Rows are points. Each copy is the shape, with its points in the same order, stretched, turned, moved and blurred by noise. Say if it was mirrored as well.
In the rows, 100 means zero.

Shape (6 x 3):
0: 128  86  60
1: 125  90  81
2:  85  45 139
3: 156 126 149
4:  47 111 134
5:  87 132 144
Copy 1 (6 x 3):
0: 115 133  62
1: 104 122  72
2:  39  58  77
3: 148  69  82
4:  24  60 159
5:  77  65 142
Copy 1 is: only turned
Copy 2 (6 x 3):
0: 126 130  68
1: 116 129  91
2:  31 142 152
3: 132 144 172
4:  54  50 140
5:  91  76 158
Copy 2 is: mirrored
Copy 3 (6 x 3):
0: 146  55 129
1: 118  72 128
2:  95 162 122
3:  39 105 164
4:  20 113  62
5:   7 104  94
Copy 3 is: mirrored

Shape (7 x 4):
0: 101 123  85  81
1: 121  40 105 132
2:  83 148 104 114
3: 132  61 102  50
4: 133 151  68  60
5:  81  85  70  61
6:  89  40 123  92
Copy 1:
0:  95 104  86 129
1:  70  53  59  54
2:  80 122 134 112
3: 130  69  62 109
4:  95  99  89 195
5:  98 119  43 105
6: 115  86  70  30
Copy 1 is: only turned
Copy 2 (7 x 4):
0:  91  93  60  84
1: 108 112 161  49
2: 136 104  50 111
3:  44 108 108  22
4:  97  80  17  44
5:  45  64  89  98
6:  62 120 145  81
Copy 2 is: only turned

Shape (9 x 4):
0: 123 113 136 123
1: 156  89  71 172
2: 104 105 160 111
3: 159  88  90  53
4:  63 156  67  92
5:  84  63  61 180
6: 112 119  92  63
7: 111 127  66  98
8: 101  66 158  71
Copy 1:
0:  71 113 132 137
1:  48 185 138  84
2:  92  97 142 160
3:  87 132  52 124
4: 111  65  84  54
5: 113 171 169  58
6: 102  91  68 106
7:  89 110  81  71
8: 131 103 122 173
Copy 1 is: mirrored
Copy 2, 9 rows:
0:  64  98  77 115
1:  65  83  56  29
2:  59  95  96 137
3: 109 165 102  87
4: 146  77  54 117
5:  85  22  93  45
6: 126 125  84 114
7: 126  99  63  85
8:  77 123 140 139
Copy 2 is: mirrored
Copy 3 (9 x 4):
0: 131 103  67 147
1:  63 101  14 141
2: 138  79  75 135
3: 119 188  71  93
4:  46  69 175 195
5:  17  14  59  93
6:  99 132 125 133
7:  52 113 120 164
8: 141 101  80  64
Copy 3 is: only turned
Copy 4:
0: 105  58  99 164
1:  14  64 118 184
2: 137  66  73 157
3: 127 137 112 168
4:  79  60 142  74
5:   7  79  73 131
6: 122 106 120 126
7:  70  81 138 121
8: 173 126  41 156
Copy 4 is: only turned

Shape, 12 rows:
0:  75  93  89  87 103  84
1: 134  95  99  89 118 145
2:  94 102 133  96 123  88
3: 102 101 101 186  76  90
4:  70  99  89  78 127  95
5:  71 141  89  87  83  97
6:  71 104 127  83  93  86
7: 195 120 101  88 122  87
8:  87 107 133  89 109  81
9:  66 102 126  80 128  88
10: 115 113 100 108 124  87
11:  95 125 107  86 117 136
Copy 1, 12 rows:
0: 109 100 102 123  81 128
1: 146  74  75  94  74  61
2:  82  87 100 109 126 102
3: 118 129  70  68 193 110
4: 112  97  74 138  64 123
5:  88 138  95  78  74 106
6:  85 109 122 110 106 107
7:  73  38  91  16 110  98
8:  71 105 112 100 120 106
9:  85  94  95 138  98 110
10:  80  83  78  81 114 114
11: 112 100  69  97  69  60
Copy 1 is: mirrored
Copy 2:
0: 122 124  86  99 105 111
1:  74  86 133 119  81 119
2:  97 111  87  72  67 109
3:  79  56  75  65 140 117
4: 106 134  80 109  90 119
5:  85 147  95  87 111  97
6: 118 125 100  65  85 107
7:  75  89 108 131  53  42
8: 105 118  90  65  75  99
9: 103 128  83  70  72 120
10:  84 109  74 100  81  95
11:  58 122 113  98  86 123
Copy 2 is: mirrored
